Every row gives one point. Two turns around zero, p and q, are shown by what they do to some points. Where does a point land after both, in the order given? Backwards means that the second turn is done in reverse. Each puzzle has new turns, and all numbers are rounded.
(in the rows, 128 means zero)

Turn p:
[159 149] -> [156 153]
[122 159] -> [118 158]
[140  99] -> [144 101]
[131 131] -> [131 131]
[ 89 102] -> [93 97]
Turn q:
[143 120] -> [144 122]
[132 149] -> [130 149]
[101 160] -> [ 98 157]
[135  84] -> [139  85]
Where do these land?
q, then p: [107 112] -> [111 108]
q, then p: [115  85] -> [125  83]
p, then q: [133 120] -> [135 121]
p, then q: [134 157] -> [127 158]
q, then p: [152 166] -> [143 170]

Turn p:
[123 123 117 102] -> [113 123 118 106]
[139  96 182 167] -> [172  90 163 159]
[143 155 117 103] -> [121 158 128 100]
[145 128 100 119] -> [134 142 102 112]
[ 90 140 124 149] -> [ 99 129 129 163]
Turn q:
[135 108 122 142] -> [138 112 128 146]
[122 125 140  66] -> [106 110 114  73]
[142 143 139 159] -> [152 149 145 142]
[131 108  70 125] -> [121 110  78 157]
[124 144 144 107] -> [120 138 133 100]
[112 141 152 168] -> [128 150 169 149]
Where do these land?
p, then q: [145 142 101 155] -> [143 161 109 145]
p, then q: [138 116 128  90] -> [114 108 111 100]
q, then p: [118 136 152 125] -> [119 123 152 118]
q, then p: [153  89 132 153] -> [176 109 122 135]
q, then p: [130 148 172 123] -> [124 131 167  99]
p, then q: [ 84 137  83 122] -> [ 77 141 116 162]

Turn p:
[141 150 139 124 138 122 117 165] -> [137 127 150 119 124 153  94 128]
[159 108 144 107 144 135 161  94] -> [167 125 101 117 154 130 160 152]
[ 97  95  97 148 123 133 130  70] -> [107 125  90 153 132  77 165 113]
[187 134 103 112 117 144 130 144] -> [159 141 104 104  86 147 114 149]
[154 106 129 136 128 160 109 141] -> [146 108 112 133  98 153 134 114]
[ 92 112 159 153 122  98 100 116] -> [120 111 172 156 141 101 144 100]
[110 113  96 106 126 131 120 168] -> [ 95 100 123  99 106 128 106 131]
[131 109 117 136 108 121 149 119] -> [123 127 122 136 116 113 148 153]
[110 154 128 158 149  98  92 156] -> [120 124 162 152 130 119  75 103]
[ 74 175 140 152 131 122 168 111] -> [ 81 168 138 159 181 129 127 138]
[152 152 157  77 120 143 132 124] -> [152 153 136  80 140 159 143 128]
Turn q:
[131 110 117 136  94 146 115 140] -> [114 108 134  96 125 144 109 126]
[ 95 132 115 145 159  76  58 144] -> [ 99  83  98 182 182 128 124 156]
[118 112 120 173 174 124  98 137] -> [119 103 132 157 174 162 156 124]
[168 143 153 108 131 141 146 130] -> [153 158 151 132 117 115 108 103]
[123 119 150 104 106 134 144  82] -> [108 149 133 104 105  87 144 118]
[124 182 146 104 120 155 157 119] -> [128 191 124 135  92 127 113 132]
[130 131 112  88 127 145 148 123] -> [149 157 110 100 125 115 123 131]
[114 106 133 155 145 109 130 166] -> [143  96 151 144 144 147 140 156]
[149 117 105 139  96 122 156 110] -> [140 107 118 103  89 127 137 106]
Where do these land?
q, then p backwards: [127 101 172 104 130 106 111 138] -> [106 123 133 132 134  69 133 125]
q, then p: [120 136 112 157 157 157 137  95] -> [107 159  89 136 152 141 139 144]
q, then p: [139 151 106 106 157 122 110 135] -> [143 136 102 143 119 115  92 116]
q, then p backwards: [162 110 154 133  85 104 106 151] -> [114 111 122 134 147  89  93 173]
q, then p: [118 133 148 133  79 136  84 153] -> [101  96 156 119 124 128 134  74]
p, then q: [145 126 140 106 106 157 125 150] -> [128 156 135  90 116 128 112 128]
p, then q: [104 153 111 129 143 119 173  91] -> [151 132  96 173 145 151 139 154]
p, then q: [ 97 126 101 155 165 123 177 131] -> [130  97 112 146 170 169 147 159]
p, then q: [109 100  84 124 152 120 154  92] -> [161  87  87 138 141 128 148 152]
p, then q backwards: [158 144 152 133 106 137 102 143] -> [151 140 137 148 126 150 165 143]
